Rows are points. A path goes straight from each point to the next, and from the last back to the first. The post is the endless flat space through its rows: a point in 2 columns, a line in 3, a plane in 4, and so on, so that a path can go around it. Count how often the path circles the post. Going back the other way cancels.

Post:
[[-2,12]]
Path:
[[-43,14],
[-2,-53],
[54,-38],
[30,33],
[-17,83],
[-18,23],
[-30,-15],
[6,-26],
[65,-3],
[26,45],
[9,52],
[57,-12],
[16,-50],
[3,-39],
[43,-28],
[27,18],
[-5,50],
[-59,41],
[-53,-24],
[22,-47],
[42,-41],
[-9,-6],
[-55,14],
[-21,31],
[40,59],
[21,11],
[22,-27],
[-34,-26],
[-55,48]]
Times around: 1

Post:
[[-22,-3,-16,51,-35,10,-21,-6],
[-20,-50,45,-8,-35,-12,6,-17],
[17,6,-16,0,-36,11,34,22],
[-13,-45,23,-31,-33,21,-2,-40],
[16,-42,-46,23,1,-10,-8,29],
[55,62,-92,13,3,-17,-29,107],
[34,-27,64,-38,45,8,3,34]]
Path:
[[-26,31,-29,56,-61,12,-62,6],
[9,-52,31,11,55,3,-14,59],
[-26,-70,31,-8,14,25,62,-1],
[15,-9,-27,-5,-41,-10,-51,89],
[57,-22,-86,-9,20,9,-49,44],
[40,12,-34,-14,8,-14,1,-11],
[-13,-66,-12,-35,-14,-62,55,12],
[6,-33,42,-27,-23,-16,20,75],
[15,15,-14,-22,-31,15,-106,27],
[31,-43,15,-26,-18,-25,23,28],
[71,-20,-15,-48,41,-18,22,10],
[24,16,13,16,-69,31,-1,-24],
[7,-10,24,-29,-21,19,-1,26],
[8,-45,-30,-32,35,-9,-19,42],
[38,-34,27,3,73,-53,5,51],
[-34,-6,-1,90,-40,40,-38,-69]]
Times around: 0

Post:
[[-4,-5,-39,-14,5,-38,29,48,-34,12,-81,12],
[-14,28,-44,-13,27,-45,-9,-25,47,-7,3,-58],
[5,-1,7,17,-20,-10,42,28,-41,-24,39,11],
[-8,51,24,-16,27,-12,-10,-13,29,-28,2,-42],
[-55,32,-10,8,29,2,-60,-19,30,-12,-4,-20],
[25,-8,-7,3,-22,-15,-21,6,76,-19,16,-41],
[18,8,-2,12,-7,55,26,6,-9,-31,60,28],
[7,-31,27,-2,19,-7,39,20,-43,50,-52,28],
[12,28,-8,-4,-12,30,6,30,-20,-8,64,-15],
[18,45,-3,9,-10,14,10,18,-38,-5,42,48],
[27,-38,-3,14,-37,2,35,-3,-53,17,-69,15]]
Path:
[[29,-7,-20,-32,-14,-73,95,74,-6,-34,-6,17],
[33,-11,-17,11,-42,19,33,7,8,-6,60,-32],
[17,61,-5,4,34,21,-10,3,30,13,25,12],
[-8,26,-43,14,7,-70,-8,-16,-31,1,6,-41],
[9,-60,8,-12,-3,4,-5,3,-2,14,2,-6],
[64,-6,67,2,-53,16,26,22,-7,1,-40,48],
[-61,13,13,2,13,-17,-48,41,12,41,6,-36],
[2,-59,39,47,-45,-7,-10,114,50,-36,52,10],
[-27,12,32,33,-19,-33,-75,27,27,-46,-21,23],
[-2,18,-83,-56,60,-19,52,17,-60,77,23,-13],
[-19,66,-29,-32,-13,-72,-1,64,-2,-3,9,-42],
[-20,48,21,27,-8,42,-9,26,9,8,121,-67],
[-56,44,-44,5,71,8,9,-16,-26,-24,-26,9],
[93,23,12,-30,23,17,53,-20,-11,32,21,39],
[-13,17,-12,-21,-25,9,-10,-26,-51,-16,-1,-46],
[-16,-36,-22,4,6,47,-55,-21,-9,-7,26,-4],
[2,19,-21,21,14,61,-4,-6,-29,-14,-1,60],
[-59,16,5,26,46,18,-40,3,43,41,8,12],
[15,60,-37,-31,3,49,21,-23,-3,3,55,-44],
[1,35,64,-47,51,-91,77,10,-46,9,-52,-20],
[71,-5,-2,-32,52,63,31,-23,30,29,56,-11],
[-4,56,-6,19,44,-62,4,-41,14,3,17,-7],
[-31,31,23,17,-20,6,-6,-1,42,-25,47,-62],
[33,25,24,-25,-17,-4,64,65,28,-4,35,-15],
[-22,-43,-3,10,29,20,62,25,-48,40,-32,7],
[35,51,-54,-36,17,25,-29,-9,13,17,-49,-44],
[17,-4,-28,4,-24,-30,-50,-23,45,-23,27,-11]]
Times around: 2

Post:
[[-37,-8,4,15,-77,-34,-34,48,11,-15,7,42,1,12,-7,5,-32,37],
[-3,-41,-22,26,-20,-33,46,32,-26,-45,-31,-22,-52,-18,44,24,-34,53],
[-10,-31,24,-18,52,-57,-17,29,6,-14,-16,-4,6,5,-5,-36,10,2],
[-55,-3,6,-9,25,-30,43,13,-17,11,45,-37,-61,5,-2,31,-54,62],
[-22,48,-56,4,0,19,-50,6,-9,-21,5,7,18,28,13,-3,-51,11],
[29,4,20,15,-38,-38,3,-36,19,2,-53,15,-14,-11,10,0,24,61],
[-4,24,-32,-29,-29,-19,-15,-63,54,-12,15,-19,21,13,11,46,0,29],
[-45,60,-13,-57,-8,0,22,-5,47,-21,26,10,34,-24,35,-9,5,1],
[19,28,-41,1,-47,5,-32,36,1,18,-5,20,16,44,4,3,30,27],
[-27,37,39,-4,-9,22,11,20,21,41,-16,-23,-4,-1,23,-1,-59,3],
[7,-45,42,11,5,33,24,-34,-14,6,-46,-52,-3,18,-33,-17,-13,9],
[-28,59,-37,36,-23,-4,-11,16,10,-20,11,10,6,-11,11,69,0,38],
[3,6,-56,-5,12,65,0,5,12,18,30,-33,-3,0,-24,-26,-20,-19],
[0,2,-24,53,-34,-47,8,-47,11,-15,-70,9,46,12,48,18,36,1],
[33,-17,23,-14,24,-33,27,34,-33,53,10,-74,2,-11,-37,-1,-25,49],
[55,3,-45,-22,23,4,13,18,7,-4,-18,-16,0,29,-59,-61,-2,-35],
[-22,-14,-42,-28,-9,-31,29,52,-28,14,-29,-14,-27,-7,-32,-4,19,-2]]
Path:
[[-33,13,-24,-6,7,-21,25,21,13,8,-15,-59,50,25,-44,20,12,-41],
[-38,-49,30,5,-9,-24,-27,-39,8,-45,-20,-16,-7,-36,4,-32,-10,-11],
[-22,60,-61,-12,18,-24,-54,-23,-2,27,59,37,68,55,-5,-25,20,-19],
[-78,-35,-15,41,-50,-21,-23,-30,-59,-37,-113,25,-29,19,-41,67,13,31],
[-28,36,40,-52,4,-1,-31,0,2,42,-15,-27,14,8,-28,-26,-26,68],
[6,15,29,32,-77,4,-45,34,58,-11,18,2,-35,-3,13,2,-51,35],
[-29,59,-19,-91,-4,-76,13,83,-38,56,-23,-3,0,23,2,-22,-19,-17],
[0,-47,10,52,30,33,42,-23,6,-45,11,-8,8,-58,27,6,51,25],
[-27,-7,9,31,-55,10,53,-47,45,-2,-54,9,-18,45,-22,-16,-36,-12],
[-58,23,7,9,-69,15,-21,42,22,-29,-30,27,-17,37,-73,-20,-34,-21],
[-29,3,50,37,-59,34,8,-34,33,-62,10,-4,11,-9,41,4,-42,14],
[8,32,-74,-35,10,19,34,61,-41,-18,55,-21,-10,-2,42,14,-38,15],
[46,-24,7,65,-13,8,32,-4,13,12,-25,7,-35,20,-32,9,-17,61],
[-19,54,-5,15,44,43,-31,13,28,-19,-82,28,9,-3,4,-86,8,-20],
[9,8,5,-29,-33,-43,-11,30,24,18,-10,-38,16,-24,-22,-35,-34,-17],
[19,67,-9,-30,43,-56,-18,50,21,-15,11,37,-20,-33,59,-32,-29,39],
[-5,-34,10,-7,14,65,58,-27,10,17,-47,-1,-27,35,-107,-47,-22,-31],
[-107,-90,76,15,52,-22,38,17,30,-58,-23,-11,28,-103,28,-46,-4,15],
[-15,-7,58,-34,24,-17,14,-69,12,30,-34,-62,-37,62,-7,9,-41,43],
[-25,-21,-24,-81,2,-104,38,121,-8,54,105,-65,1,-49,-82,1,-47,68],
[-27,12,12,27,2,35,11,-6,33,28,-20,13,-15,-2,17,35,-32,1],
[8,10,-26,-56,-16,-25,-15,63,16,46,47,-13,-5,-11,93,36,-33,43],
[77,-9,22,-21,-29,-51,21,67,21,-6,-40,-19,22,-15,0,14,-3,68]]
Times around: 4
